Each row is a point. The ring and each string are closed loops that go straight from each point to the next, and from the last back to the first. Before rounding, they use only three directions, however many columns there are. How many times does the string pass through the ring? Passing back the other way cancels.
In the rows, 100 means zero.

Ring (7 x 4)
135,123,95,96
119,142,85,106
95,142,82,117
73,120,93,123
79,93,105,118
109,81,110,103
132,97,106,94
String (14 x 4)
105,139,102,105
110,162,90,107
113,160,63,115
107,156,56,121
89,158,81,119
83,154,83,121
82,155,63,130
80,149,92,119
88,136,109,110
104,119,90,111
111,127,67,117
114,147,64,115
118,166,72,110
106,154,104,103
Times through: 1

Ring (6 x 9)
148,123,91,84,70,89,83,101,135
122,134,76,110,77,98,62,93,128
72,114,83,132,92,113,58,85,100
44,79,108,129,102,120,78,83,75
64,51,117,102,100,117,100,96,74
130,82,104,75,79,97,101,107,113
String (29 x 9)
91,94,90,109,89,109,76,95,101
72,98,63,132,95,119,52,93,96
57,109,66,145,97,121,46,85,93
49,118,85,149,97,119,51,76,90
49,126,111,144,94,113,63,69,91
39,101,90,147,101,123,57,78,81
48,81,76,136,102,125,59,89,79
63,76,75,125,99,122,65,95,84
86,100,109,110,88,106,83,88,99
66,108,128,121,91,107,86,77,92
29,93,123,141,103,120,76,72,71
23,81,108,143,107,126,71,77,66
30,75,97,140,107,127,68,82,68
20,84,110,146,107,126,70,75,65
39,101,123,137,99,116,77,73,78
68,104,116,121,92,109,81,81,92
84,94,99,112,90,109,79,91,97
57,81,73,131,100,123,60,92,83
36,91,69,150,105,128,47,84,78
46,114,87,148,98,119,52,76,88
65,134,111,137,89,108,65,72,100
63,125,84,142,92,114,52,78,99
69,111,64,139,94,118,47,88,99
68,133,65,148,91,115,39,80,105
78,140,80,140,87,109,49,78,110
75,136,61,146,89,114,38,82,109
81,109,60,131,91,115,49,92,103
88,93,76,115,91,112,67,97,100
89,104,90,115,88,108,71,91,103
Times through: 0

Ring (6 x 14)
147,75,96,101,102,158,109,112,98,106,90,111,104,83
130,93,88,102,84,147,104,117,109,93,88,106,95,76
88,120,93,84,73,89,91,93,119,68,92,99,106,90
75,120,110,65,79,63,79,70,112,62,92,110,126,109
90,103,116,67,97,74,87,68,104,74,95,111,132,114
125,80,108,87,113,116,106,86,98,96,97,106,121,102
String (16 x 14)
109,103,93,93,87,113,102,100,113,82,94,98,104,87
115,102,79,112,95,118,122,109,122,87,102,74,92,77
127,95,77,117,95,136,124,117,119,93,99,78,88,72
114,98,89,102,98,113,115,100,115,87,100,85,102,86
121,95,98,89,84,131,94,104,105,89,87,114,106,87
134,95,98,84,61,166,76,122,99,92,71,144,99,77
112,113,78,104,66,132,101,120,122,80,88,96,86,70
87,124,78,103,76,88,110,101,131,68,100,73,93,80
77,130,98,72,56,83,74,90,119,59,84,115,109,93
77,126,115,52,50,85,53,81,106,58,75,143,123,104
84,118,118,53,58,90,56,80,102,64,76,144,126,106
104,103,101,83,89,101,95,89,109,80,93,105,114,96
80,119,94,87,91,65,105,79,123,67,104,79,112,98
65,133,98,73,69,57,84,77,124,55,95,96,114,100
79,129,103,65,50,90,64,91,114,59,79,128,112,94
106,107,103,75,66,120,75,99,105,77,79,130,111,91
Times through: 1
String (22 x 14)
116,97,100,86,85,123,93,99,105,86,88,114,110,91
112,101,83,108,98,111,120,103,120,86,102,76,97,82
121,101,74,118,92,130,124,118,123,89,100,73,86,71
123,98,77,115,93,131,121,116,120,91,99,79,89,73
115,98,86,105,99,113,117,101,117,87,101,81,100,85
113,97,89,102,101,110,116,98,115,87,101,83,103,87
135,86,82,115,106,140,126,114,113,100,100,81,94,77
166,65,88,115,106,187,119,128,97,117,89,108,93,72
155,68,92,111,114,163,122,116,100,112,95,99,100,80
120,89,87,110,117,109,130,96,115,93,108,70,104,88
122,88,102,89,99,122,102,95,103,92,93,107,113,94
133,79,111,81,98,139,92,96,92,98,86,128,119,97
144,68,114,83,110,146,97,95,87,106,87,128,122,100
148,65,117,81,110,152,94,96,84,108,85,134,124,101
134,78,110,82,100,138,93,96,92,99,87,126,119,97
115,93,96,96,104,109,112,93,110,89,100,90,110,93
129,83,89,111,119,121,129,100,111,99,106,75,104,87
163,63,96,107,109,178,114,119,93,116,88,114,102,80
168,64,97,103,95,195,102,128,90,116,79,131,99,75
144,81,80,120,106,154,128,121,112,105,99,83,90,73
119,95,86,107,102,118,120,104,116,90,102,80,99,83
122,94,101,85,82,134,89,104,102,89,84,122,108,89
Times through: 0

Ring (9 x 14)
155,68,129,127,78,97,107,57,94,92,98,121,64,108
155,112,82,136,90,90,86,45,113,78,118,122,89,99
133,139,47,131,109,82,80,51,127,68,127,110,116,83
95,148,23,114,130,72,85,72,136,62,125,87,143,64
58,122,34,90,143,68,108,103,129,66,109,64,152,53
48,88,68,79,137,72,127,118,116,78,91,59,137,56
60,56,112,78,120,80,140,118,100,93,76,68,108,68
100,36,150,93,94,92,139,99,86,104,73,91,73,90
134,45,149,112,80,97,124,76,86,101,83,110,60,104
String (16 x 14)
118,39,110,102,100,88,126,97,87,76,90,84,92,94
102,82,110,104,103,86,117,82,106,94,92,97,92,83
98,85,142,103,94,91,122,75,106,116,81,110,73,83
139,49,186,116,66,104,126,62,86,125,74,130,34,109
175,25,177,127,57,107,122,58,73,105,82,130,31,125
174,21,144,126,68,102,119,69,72,83,91,115,52,123
138,48,113,114,90,92,118,81,88,78,95,98,82,102
111,66,117,105,98,89,120,84,98,91,90,96,86,89
105,65,112,101,103,87,122,90,99,89,89,91,92,86
107,46,100,98,107,85,127,102,91,74,91,78,102,88
74,23,123,77,113,83,148,126,85,86,72,63,101,79
87,46,90,88,118,80,131,115,94,71,89,65,115,79
81,76,102,92,114,82,125,99,106,90,87,81,105,74
59,74,129,82,114,83,136,104,107,110,74,82,96,67
81,76,115,92,110,84,127,95,105,98,84,87,97,75
100,59,105,98,107,85,125,97,97,83,89,83,99,84
Times through: 1
